Each wall is flat, endless, passes through zero and stands at right angles to its row. A trip goes straight from one point to another. Which walls does it cross, in order?
In the rows, zero is written as 128.

Walls:
(1): [ 78 152  96]
(2): [139  87 146]
(3): [104 173 116]
(4): [ 59 115 140]
(5): [156 103 159]
(6): [115 126 125]
(7): [139  84 188]
(8): [123 101  73]
(9): [124  89 130]
Trips:
[ 79 181 135] to [114 155 143] -> none
[126 166 138] to [200 137 143] -> 1, 5, 7, 3, 2
[199 136 128] to [117 108 177] -> 9, 4, 6

Walls:
(1): [160 188 178  87 112  88  71 104  90 123  64 132]
(2): [142 148  81 123 181 122 129 128 141 158  61  83]
(3): [ 94 114 163 136 149  99 167 148 175 125 167 111]
(4): [161  88 104 151 142  69  92 112 111 167 196 140]
(5): [113 122 101 112  58  89 116 136 146 150 131 168]
(6): [152 164 150 130 142 145 138 119 164  81 129 105]
(7): [118 187  93 149 187 179 163 128 146 134 111 192]
(8): [108 133  66 136 203 159 110 140 150 149  77 123]
(9): [192 160 122 115 187  98  81 167 111 115 166 203]
Trips:
[186 112 137 154 133 117 125  63 162 175  97 117] to [123 135 155 131 155 136 161 102 149 173 132 111] -> 7, 3, 1, 4
[117  66  93 147  88 103  93 184 149 114 163 108] to [ 73 165 193 135  97 152 104 157 167 124 110 110] -> 4, 6, 1
[ 42 105 136 105 172 176  73 120 133 141 128 145] to [125 132  86 132  87 145 169 155 155 102  70  64] -> 2, 6, 3, 7, 5
[139 144  98 143 144 125 112 135 162 163 107 130] to [150  98 111 136  90 119 140 101 112 155  63 122] -> 1, 9, 7, 4
[ 98 178 107  87 134 126 194 161 128 129  59 110] to [158 234 105 115 123  81 121 155 170  75 142 107] -> 5, 9, 8
[ 96  88 101 119 139 173  59 122 146 154 158 191] to [127 160 104 131 169  88 140 128  81 165  97 124] -> 2, 1, 5
[139 145 162 127  93 121 103 121  65 117 131 112] to [108  91  89 103 146 156  86  68  82 115 191 127] -> 1, 8
